Each row of a before or after table is a point. The points were changed in one or more steps. Then noise was added and the rows were shuffled. The steps act on columns, c1 being the first. Write out the steps. A step turns or swaps two columns, mirrors them in a line or flattens them onto one, adds a multiple of one to another, or multiplies or shifts one. Angles are multiples of 10 degrees, from the lower column toward the higher: turns from -170 to 170, lines from 10 to 170 but not 90. Use the fewest steps. Two steps may share a column if one is a turn and the other turns, adds or multiplies; they go together, in the order done. Otherwise the lowest column goes first.
In the rows, 128 means zero.

Before (12 x 2)
[[145 118]
 [200 137]
 [ 45 163]
 [149 113]
 [138  74]
 [168  58]
 [182  90]
 [ 81 145]
 [ 96 133]
 [122 150]
 [173 114]
 [154 184]]
After (12 x 2)
[[130 144]
 [128 113]
 [130 179]
 [129 164]
 [127  89]
 [128 110]
 [127 137]
 [130 118]
 [130 151]
 [131  75]
 [128 135]
 [126  61]]
Steps: multiply c1 by 0

Before (10 x 4)
[[140 104 129 110]
 [149 119 121 117]
 [141 117 105 116]
 [131 107 121 119]
 [133 131 125 147]
 [116 122 128 142]
 [150  88 110 112]
 [121 120 129 150]
 [112 110 116 137]
 [127 127 146 134]]
After (10 x 4)
[[116 110 115 133]
 [127 125 128 146]
 [149 101 136 117]
 [112  73 115 120]
 [133 137 110 132]
 [121 105 107 136]
 [150   8 137 104]
 [141  95 132 103]
 [140  56 145 123]
 [131  65 134 118]]
Steps: multiply c2 by 3; turn c3 and c4 by 70 degrees

Before (10 x 8)
[[117 164  94 153 175  86 205 109]
 [121 112 175 142 114 157  84 159]
 [190  81 181 136 152  82 129  91]
 [133 152 127 134 123  95 198 102]
 [208 132 176 162 151  95 144  95]
 [120 167 130 112 162 131 169  97]
 [ 91 144 171 135 134 122 101 157]
 [197  87 125 164 158 100 158 106]
 [134 142  84 127 125 107  88 156]
 [176 102 125 172 133  97 103  75]]
After (10 x 8)
[[120 112 177 144 156 114  83 159]
 [ 91 145 170 134 122 134  99 157]
 [118 166 130 114 131 161 171  95]
 [209 131 175 163  98 150 145  97]
 [133 153 126 135  95 123 198 101]
 [196  85 125 164  99 158 158 106]
 [189  81 181 136  82 154 130  90]
 [133 143  83 127 111 125  89 158]
 [117 164  94 154  89 174 205 109]
 [178 102 125 173  97 134 103  74]]
Steps: swap c5 and c6

Before (13 x 9)
[[118 125 144 158  99  71 140 110 165]
 [144 143 127 140 164 125 123 103 154]
 [ 99 128 106  86  56  92 100 142 131]
 [125 175 148 113 106 136 140 173 103]
 [184 149 156 147 137  89  99 122 197]
 [151 157 150 158 103 167 129 157 141]
 [171 155 124 182 123 113 101 114 130]
 [107  86 120  99  76  63 113 169  99]
 [ 81 102  64 111  87 113 122 186 115]
 [154  88 132 112  90  83 141 133 126]
 [ 99 135  54  85  62  88 149 169  91]
 [126  84  85  92  59  95 145 141 126]
 [138 175 121 134 103 125 146 204 130]]
After (13 x 9)
[[ 52 101  64 111  88 111 122 186 116]
 [153 142 126 137 166 126 122 101 157]
 [124  84  84  92  58  96 143 142 126]
 [220 151 157 147 139  89 100 122 198]
 [166 158 149 159 101 167 129 158 139]
 [113 122 145 159  98  67 138 110 164]
 [169  85 133 113  90  83 141 135 128]
 [ 93  84 119  97  75  63 115 168  99]
 [125 173 148 114 105 138 140 173 100]
 [142 176 121 130 104 127 146 204 130]
 [ 79 134  53  84  64  89 149 169  92]
 [200 156 123 182 125 112 100 115 127]
 [ 85 128 106  88  55  90 100 144 130]]
Steps: multiply c1 by 1.6

Before (10 x 12)
[[ 87 129  93 187 113  97 103 132 147 143 114 125]
 [171  87 112 118 143  97  79 119 121 144 107 137]
 [182 160  95 143 186  95 141 171 131 109  76 139]
 [127  80 167 195 123 159 103 160  82 132 118 207]
 [176 106 120 130 150 143 111 111 163 143 125 119]
 [118 142 163 112  95 131  87 197 152 107 134 121]
 [ 81  91  75 116 111 115 169 106 168 103 144 120]
 [102 129  94 142 203 151 131 107 183  64  69 140]
 [179 138  97 209 151  94  71 149  88  93  96 116]
 [116 167  85 182 168 133 115 109 174  95 176 206]]
After (10 x 12)
[[ 79 117 149 116 142 110 122 121 120 123  87 127]
 [151 127 117 188 122 109 121 162  75 123  76 215]
 [ 74  69 162 142 184 108 122 170 129 118 148 127]
 [164  68 163 151 200 134 102 107 182  82 118 125]
 [138 133  94 117  97 137 108 195 156  95 143 131]
 [128 112 166 189 111 182 124 131 142 129 128 114]
 [147 151 176 123 110 171 123 108 170 127  91 100]
 [136 170 194 191 168 134 110 110 162  96 171 184]
 [107 128 133 137 147  79 129 112 161 131 101 115]
 [ 73  91 155 206 155 110 100 148  78  80 141 106]]
Steps: turn c1 and c6 by -130 degrees; mirror c2 and c11 in the line at 50 degrees; mirror c3 and c12 in the line at 80 degrees; turn c4 and c9 by -10 degrees; flatten c7 and c10 onto the line at 60 degrees

Before (11 x 18)
[[174 116 156 148 111 142 125 126 171  93  91  89  93 165 165 112 110  89]
 [179 100 108 120 106 156 134 128  89 130 109 127 149 119 127 125  99 108]
 [137 139 145   7 146 117 136  75 141 172 153 119  48 151 126  48 155 133]
 [137 120 169 166  95 123 149 157 127 107 116 100 109 170 166 111 155 119]
 [178 103 136  59 116 128 157 122 107  99 151 121 139 106 162 111 104 133]
 [138  88 183 164  85 158 137 115 144  92 128 108  71 145 145 134 131 139]
 [148 101  90  72 113 155 141 176 123 106 128 115 135 110 128 113  92 134]
 [138  61 121  75 118 143  95 141  76  85 145 128 146  89 144 100  84  90]
 [176  95 170 111  85 115 109 156 131 127 128 114  84 146 150 131 125 126]
 [158  76 124  75 108 141 134 130 126 131 173  94 155 116 117 103 100  99]
 [171 103 138  45 181 137 123  80 141 169 174  78  27 135 146  61 213 150]]
After (11 x 18)
[[147  80 123 125 117 142  72 112  78  89 144 128 146  71 145 100  83  93]
 [157 104  92 119 112 178 138 103 123 105 127 115 136 105 130 110  91 135]
 [182 133 137 119 182  79  96 119 141 171 174  79  27  99 147  60 215 155]
 [182 115 106 118 107 126 137 101  86 131 108 128 149  98 128 125  98 111]
 [177 142 171 123  83 153  77 140 128 126 130 114  83  96 151 135 126 122]
 [159 149 145 126 147  72 137 138 142 174 150 120  47 138 122  47 155 136]
 [132 137 182 130  85 114 112  96 142  93 132 107  66  86 147 134 131 137]
 [167 162 156 117 111 126  74 115 172  94  93  86  96 111 164 110 109  88]
 [189 101 134 121 119 121 106 129 107 101 152 127 139 106 162 109 104 135]
 [167 107 123 125 111 132 150 117 128 130 172  95 156  78 115 105  98 101]
 [130 168 170 130  95 156  92 136 124 109 116 103 107 115 165 109 154 122]]
Steps: flatten c1 and c4 onto the line at 170 degrees; mirror c2 and c14 in the line at 40 degrees; turn c6 and c8 by -90 degrees; add -1.5 times c15 to c7

Before (12 x 24)
[[ 83 125  52  91 155 175 119 148 105 145 119 145 132  89 150  90 140 126
  143 157 141 146 107 115]
 [173 150 142 108  92  86 102 163 103  78 118 148 154 170 138 118  81 129
  150 103  85 120 146  82]
 [ 75  87 128 112 107 156 146 199 163 118  85 135  95  79 107  86  89 152
  145 154 153 108 100 164]
 [119  81  64 172 130 150 136  96 108 131  73 147 104 125  80 128 161  77
   81 107 111 143 113  78]
 [128 161  69 119 120 132 131 172 116 126 131 127  65 182 114 167 101 146
  162 179 143 139 130 117]
 [125 129  85 110 138 161 195 142 153 157  99  46 160  99 106 141 157  75
   89 176 120 132 136  81]
 [169 166 152  93 166 176 139 201 112 119 156  48 156 102  81 175 143  88
   79 107 193 160 192 105]
 [141 155 103  87  80  83  97 127 166 113  57  78  83  93 165  89  72  94
  155 168 114 129 145 148]
 [ 69  81 161  85  96 141 122  99  87 145 163 115  57 107 126 131 166 166
  178 105 179  98 109  86]
 [130  97  84 104 174  82 173  94 157 141  84 139 126 110 102 128 115 167
  168 117 127 136 104 142]
 [162 114 103  82 146 103 166 131  86 127 154 116 106 105  93 117  89 128
   77 140  89 157 107  65]
 [151 140  85 100 134 139 106 164  85 143 165 148 167  96 153  80  91 133
  172 112 179 161 194  65]]
After (12 x 24)
[[155 164 154  92 162  66 142 204 113 141 153  53 158 101  82 170 168 120
   80 113 191 158 185 106]
 [ 93 114 102  85 147 109 161 135 139  89 152 118 107 104  94 117 140 141
   76  88  89 154 109  67]
 [ 64 151 146 111  95 113 106 159 105 105 121 151 157 172 143 118 147 185
  146 101  89 127 147  83]
 [ 84  95  79 102 175 151 173  92 119 111  87 138 128 108  99 126  88 137
  171 156 132 135 106 141]
 [134 157  71 121 123 125 129 172 183 105 132 129  65 180 106 166 118 145
  161 117 144 140 132 117]
 [178  92 133 115 107 163 142 191 153  94  89 140  87  72 107  84 113 156
  146 160 158 108  96 164]
 [121 143  83 103 134 105 114 162 110  88 165 150 170  96 151  84 122 128
  167  80 187 159 193  64]
 [ 82 152  99  90  78 137  94 124 169  82  56  77  84  88 169  87 169 145
  157 162 114 132 147 150]
 [168  80 166  83 100 176 122 101 110 156 164 115  63 109 129 128  83 119
  176  85 184 100 103  88]
 [150  81  61 170 130 130 136  93 107 160  70 145 104 128  86 132 166  96
   82 105 113 143 113  81]
 [195 126  49  90 153 142 117 148 159 131 121 143 129  91 150  91 125 111
  140 106 142 149 107 114]
 [161 126  81 114 138 116 198 137 178 147  99  45 161 101 102 138 163  76
   87 154 120 129 137  79]]
Steps: turn c1 and c6 by -120 degrees; swap c9 and c20; turn c10 and c17 by -110 degrees; turn c17 and c18 by 70 degrees

Before (13 x 48)
[[134 139 136 145 101 146  71 117 152 105 114 148 144 108 134 124  99 131
  109 130 103 131 137 137 134 135 109 133 125 112 120  54 146 156 136 118
  135 136 162  95 119 131 109 133 119 132 110 150]
 [117 121 172 150 157 155 128 146 129 163  96 157 113 117 113 140 119 107
  151 132 116  70 152 172 140 150 177 120 169 128 149 151 153 105 148 116
  148 114 117  97 117 146 165 127 133 117 147  88]
 [116 142 109 145 152 128 135 114 157 108 134 148 124 151 130 139 115 110
  151 125 142  93 157  89 111 167 113 119 124 132 121 150 145 107 107 114
  145 112  89 124 116 131  96 134 122 111 101 158]
 [118 144 114 125 133 151 117 119 135  91 109 154 146 117 126  79 117 104
  150 152 108 131 131 119 133 134 140 150 134 115 126 116 106 110 145 112
  139 118 121 109 116 115 136 105 135 122 140  87]
 [118 141 111 129 159 143  61 121 155 101 107 125 135 139 115 127 117 140
  115 146 129 122 158 122 133 133 139 119 132 161 124 116 143 119 149 129
  144 110  92 111 125 144 108 140 128 126 137 147]
 [119 131 110 127 157 143 132 112 110  99 115 163 117 121 118  84 166 108
  101 155 155 126 127 122 123 127 117 141 133 112 123 122 130 118 112 118
  134 115  95  99 120 148 100 136 132 121 141 148]
 [120 143 111 135 140 158 130 114 151 117  95 133 124 128 106 109 116 112
  146 132 137  70 107  92 140 144 111  89 118 169 157 152 159 132 142 130
  128 141 122 219 141 144 102 124 127 132 140 120]
 [135 137 119 124 160 133  80 121 128 174 104 143 111 117 119 122 107 118
  164 133 116 111 128 161 141 165 110 137 145 135 120  98  96 114 144 110
  139 183  92 107 151  91 101  80 137 136 136  78]
 [117 130 112 137 145 133 117 137 154  94 138 146 144 174 171 125 106 240
  157 142 148 131 153 122 145 146 105 141 125 120 138 108 147 145 109 107
  150 150 108 113 141 146 110 143 127 133 140 149]
 [123 139 133 139 153 130 135 175 133 109 115 126 122 154 155 136 129 117
  131 123 127 126 102 121   7 127 108 110 111 123 120 141 156 145 139 117
  141 109  89 106 121  64 162 122 118 125 102 149]
 [126  87 120 170  67 141 130 135 100  89 117 137 154 117 144 119 120 130
  128 143 100 126 162  89 145 155 135 140 127 130 166 123 144 141  89 130
  134 139  85  99 120 109 177 133 121 129 142 143]
 [135  59 130 135 159 180  92 113 135 156 127 104 165 124 110 140 111 102
  129 151 123 131 121  98 120 127 133 135 129 112 128 123 152 163 127 140
  139 108  88 158 135 138  96 145 104 108 148 152]
 [155 124 165 175 148 131 135 110  82 141 156 155 217 145 109 139 112 137
  134 144 129 122 132  97 120 156 126 149 119 115 117  82 113 108 145 147
  144 119 125 127 146 139 186 120 127 156 149 142]]
After (13 x 48)
[[124 139 131 139 151 131 134 176 133 110 117 123 122 153 155 138 129 115
  132 123 126 124 102 120   6 126 109 112 113 123 118 128 159 145 139 162
  142 111  86 105 121  65 162 123 121 127 102 149]
 [119 131 112 128 157 144 132 114 107  98 115 163 117 118 119  85 166 109
  106 155 154 126 128 122 121 126 117 139 133 113 123 131 130 117 113  80
  132 116  94 100 119 144 101 137 131 126 142 148]
 [115 143 110 146 153 127 133 113 158 109 137 147 124 151 131 138 115 110
  153 124 143  88 158  87 112 166 116 120 125 132 119 131 145 107 107  86
  149 110  90 122 118 126  99 131 125 122 102 158]
 [134  57 129 134 161 182  92 115 135 158 125 106 165 122 110 142 108 105
  131 153 124 129 121  99 121 129 131 135 134 114 129 126 151 165 128 150
  141 105  85 160 135 142  96 145 104 118 146 151]
 [115 124 171 149 157 153 129 144 128 165  95 159 111 118 115 141 122 108
  153 131 113  69 152 172 134 149 175 123 169 127 150 138 153 107 148  75
  148 115 116  96 118 143 164 123 132 119 147  88]
 [156 123 165 175 147 134 136 111  83 141 157 150 214 148 106 139 109 139
  133 143 130 131 132  96 119 157 126 150 119 113 114 129 113 110 144 170
  143 117 126 127 144 142 187 120 123 138 148 143]
 [135 140 117 125 161 135  81 122 128 173 104 145 110 119 120 123 106 116
  166 131 115 119 131 158 142 165 108 135 148 134 120 132  93 115 144 116
  138 181  90 104 152  88 101  79 138 127 135  77]
 [135 137 134 146 102 147  69 116 153 107 113 150 143 111 134 121  99 132
  113 130 105 143 139 137 133 133 108 134 123 113 119 128 145 157 137  99
  137 136 164  95 122 127 110 135 119 131 113 151]
 [119 147 115 124 134 148 116 118 136  90 110 152 145 116 123  81 118 103
  151 152 108 133 132 120 133 133 141 153 134 115 124 126 105 112 145  94
  138 121 120 108 115 111 138 106 134 125 137  90]
 [125  88 117 171  69 139 129 136 100  91 122 138 156 119 145 120 121 128
  130 145  96 127 165  89 145 155 133 143 127 129 164 131 144 141  90 154
  137 141  85 100 122 109 178 137 121 127 141 142]
 [119 138 110 130 159 143  63 118 155 100 106 125 135 139 114 128 114 141
  114 146 128 124 160 120 131 131 139 118 133 161 121 127 143 122 148 112
  144 111  90 112 122 143 111 139 129 130 137 147]
 [118 128 111 136 145 135 118 134 156  95 138 146 144 171 171 126 104 239
  157 139 145 132 152 120 145 147 105 139 127 122 135 127 147 147 111  50
  149 150 109 112 141 139 109 139 126 130 138 153]
 [120 140 112 136 140 158 128 114 149 115  98 134 124 131 107 106 117 113
  142 132 135  67 106  90 141 142 108  90 118 169 156 138 161 132 143 115
  128 142 121 216 146 144 103 126 127 129 142 120]]
Steps: flatten c22 and c32 onto the line at 170 degrees; turn c36 and c42 by 20 degrees; multiply c36 by 3; multiply c46 by 0.4

Before (13 x 64)
[[147 117 133 106 121 167 126 141 107 144 129 128 120 122 150 146 123 147
  132 136 199 148 136 113 132 146 132 120 135 113  56 116 142 112 130 162
  141  87 142 143 127 141 136 107 141 136 124 104 120 129 142 122 136 153
  122 129 139 147 113  93 115 179 160 144]
 [145 185 148 122 125 164 136 103 134 114 142 121 115 119 137 144 113  97
  140 132 170 125 146 203 116 108 146 105 146 146 126 116 152 142 146 140
  134 180 116 122 181 147 122 115 134 132 152 110 149 127 156 130 115  98
  120 133 117 147 181 124 128 108 132 120]
 [ 89 121 158 109 140  79 125 142 130 137 117 130 115 129 142 144 134 147
  113  72 123 122 170 127 131 122 149 106 127 117 146 122 141  92 126 134
  140  87 127 121 162 153 146 110 150 104 124 162 108 128 109 136 132 107
  167 150 105 143 121 134 108 122 125 124]
 [150 153 135 104 137  77 137 106 144 166 117 109 202 127  92 141 131 132
   93  93 131 126 131 127 132 144 110 156 139 106 124 118 159 111 154 105
  139 119  91 147 122 137 125 156 116 150 126 133 119 149  79 140 150 116
  124 110 117 138 119  99 112 120 118 138]
 [103 134 113 122 113 154 132 117 124 122 123 105 111 155  90 134 135  35
  110 140 175 123 125 113  87 152 148 107 127 141 117 137 132 128  77 111
  116 120 144 135 126 117 125 126 140 147 123 128 135 110 158  91 149 129
  137 141 127 123 119  93 108 114 157 147]
 [123 115 128 138 103 165 120 131 133 110 105 142 113 139 139 138 127 121
  136  75 154 127 129 123 127 142 120 126 119 149 109 129 133 134 141 112
  114  92 147 139 136 151 144 117 131 117 135 103 138 133 150 134 135 133
  132 113 145 145 110  93 105 111 120  83]
 [133 150 156 128 141 161 120 153 147 109 118 136 115 117 142 149 132 123
  145 131 115 121 169 116 107  99 123 168 129 111 147 128 181 106 149 131
  126 123 145 140 141 160 132 153 139 146 230 111 112 142 109 139 111 142
  142 114 146 108 106  97 159 145 138 120]
 [102 129  83 136 147 152 132 136 129 183 135 136 107 164 127 122 117 122
  132 122 169 115 127 125 102 140 121 100 133 154 134 140 157  96  94 143
  123 154 130 113 122 149 122 105 150 140 142 112 141 145 158 123 150 146
  113 152 106 145 138  93 153 105 140 142]
 [134 141 132 113 151 125 123 147 148 117  86 131 161 120 130  92 126 136
  135 125 136 136 156 117 128 146 125 125 125 137 140 139 132 115 150 108
  112 132 142 141 133 113 158 114 146 116 128  98 153 127 139 143 157 141
  126 132 116  44 111  97 126 127 131 112]
 [133 129  99 204 137 138 150 130 121 116 142   7 200 134  91 144 124 139
  136 134 132 121 140 135 114 145 126 105 119 102 121 142 195 110 125 107
  119 126 141 132 132 155 126 106 147  98 140 135 129 127 132  90 146 149
  115 147 128 105 150  97 152 126 134 120]
 [146 149 153 100 156 144 120 166 135 137 103 106 119 117  97 129 136 112
  143 137 143 139 128 157 132 153 122 129 123 127 108 133 131 107 156 137
  134  84 143 144 131  97 155 109 137 105 150 137 147 137 156 141 162 152
  179 112 143  52 130  94 110 104 118 133]
 [140 133 152 117 143 106 144 163 110 165 132 155 110 116 128  91 123 122
  141 129 112 136 133 143 134 120 139 105 158 133  64 120 163 108 140 127
  128 107  60 124 145 136 149 106 146 190 124  95 145 125 155  83 145 150
  124 112 147  89 199 133 117 115 150 133]
 [ 90 133 130 104  27 156 133 138  98 142 138 123 120 119 154 137 137 144
  102  97 124 120 125 201 130 107 147 151 139 147 121 143 133 118 109 105
  137 104 128 118 141 144 126 111 141 165 122 135 141 117 150 137 160 144
  113 111 102 142 109 161 105 105 162  94]]
After (13 x 64)
[[132 129 162 130 137 137 150 130 121 116 142   7 200 134  91 144 124 139
  136 134 133 121 139 135 115 144 126 105 120 102 121 142 195 110 124 107
  119 126 142 132 132 155 204 105 147  99 139 114 128 127 137  89 112 149
  115 133 128 105 150  97 152 121 134 125]
 [103 134 148 131 113 154 133 116 124 123 123 106 112 155  90 135 135  36
  109 140 175 123 124 114  87 152 148 107 126 141 118 137 132 128  77 111
  116 121 144 135 127 117 121 126 140 147 122 136 134 110 138  92 103 129
  137 127 127 122 119  92 107 129 156 162]
 [146 149  99 101 156 144 120 166 134 137 103 107 119 117  97 129 137 111
  143 138 142 139 128 157 131 153 121 129 124 127 108 134 131 107 157 136
  134  85 143 144 132  96 101 109 137 105 150 174 147 137 147 142  86 151
  179 124 143  52 130  94 109 131 117 150]
 [150 154 111 132 137  77 137 105 144 166 118 109 201 127  92 141 131 132
   93  92 131 126 131 127 133 144 110 157 138 106 124 118 159 111 154 105
  139 119  91 147 122 137 103 156 116 151 126 150 119 149  84 141 105 116
  125 137 117 137 120  99 113 123 118 104]
 [ 90 133 115 130  28 156 133 138  98 142 138 123 120 119 153 138 138 144
  102  97 124 120 125 200 131 106 146 151 139 146 121 143 133 119 110 105
  138 104 127 118 141 144 104 110 141 165 123 121 141 116 167 137  89 144
  113 139 101 141 110 162 106 131 162 116]
 [133 150  98 124 141 161 120 153 147 109 118 136 115 117 142 148 131 124
  146 131 116 121 168 116 107  99 123 168 129 111 147 127 181 106 149 130
  126 123 145 140 140 161 128 153 140 146 230 127 112 143 118 138 151 142
  142 121 146 108 106  98 159 122 138 110]
 [123 115 119 112 104 165 120 131 133 110 105 143 113 139 139 138 127 121
  137  76 154 127 129 123 127 142 120 126 120 149 109 129 133 134 141 112
  113  92 148 140 137 151 138 117 130 117 135 137 138 133 173 134 113 134
  132 140 146 145 110  93 105 139 121 108]
 [ 89 122 119 111 140  80 125 142 130 137 118 130 114 129 143 145 134 147
  113  71 123 122 170 127 131 123 149 107 127 117 146 122 141  92 126 133
  140  87 127 121 162 153 108 111 149 104 124 178 108 128 116 136 121 107
  167  92 105 143 120 135 108 132 124 112]
 [102 128 177 134 146 152 132 136 129 182 135 136 108 164 127 122 117 122
  131 122 169 115 127 126 102 140 121 101 133 155 134 140 156  96  93 144
  123 154 129 113 123 149 136 104 150 140 143 101 141 144 142 123  97 146
  112 139 105 145 138  93 153 137 140 158]
 [145 184 116 135 126 165 136 102 134 114 142 121 116 119 137 144 113  97
  140 131 170 125 147 204 116 108 146 105 146 147 127 116 152 142 146 139
  133 180 115 122 181 147 122 116 133 132 153  88 149 125 155 131 129  98
  120 111 117 147 181 124 127 151 132 141]
 [148 117 125 120 121 167 127 140 108 143 129 129 120 121 150 147 124 148
  132 136 199 148 136 114 132 146 132 120 135 112  56 116 141 113 129 162
  141  87 143 143 127 141 106 107 140 136 124 103 120 128 129 122 146 153
  121 124 139 148 113  93 115  80 159 148]
 [134 141 127  97 151 124 123 147 147 117  87 130 160 120 131  91 127 136
  136 125 136 136 156 117 128 146 125 125 125 136 140 139 131 114 151 108
  112 132 143 141 133 113 113 114 146 116 129 160 153 127 147 144 102 140
  125 123 116  44 111  97 126 115 131 122]
 [139 133  99 107 142 106 144 164 110 165 132 155 109 116 128  91 123 122
  141 129 113 136 133 142 133 120 138 105 158 133  64 120 163 108 139 126
  128 107  60 124 146 135 117 106 147 191 125  89 145 125 145  83 107 149
  124 125 146  89 198 133 118 131 151 149]]
Steps: turn c3 and c56 by -140 degrees; turn c4 and c43 by 90 degrees; add -1.5 times c11 to c48; turn c51 and c64 by 40 degrees; turn c53 and c62 by -150 degrees
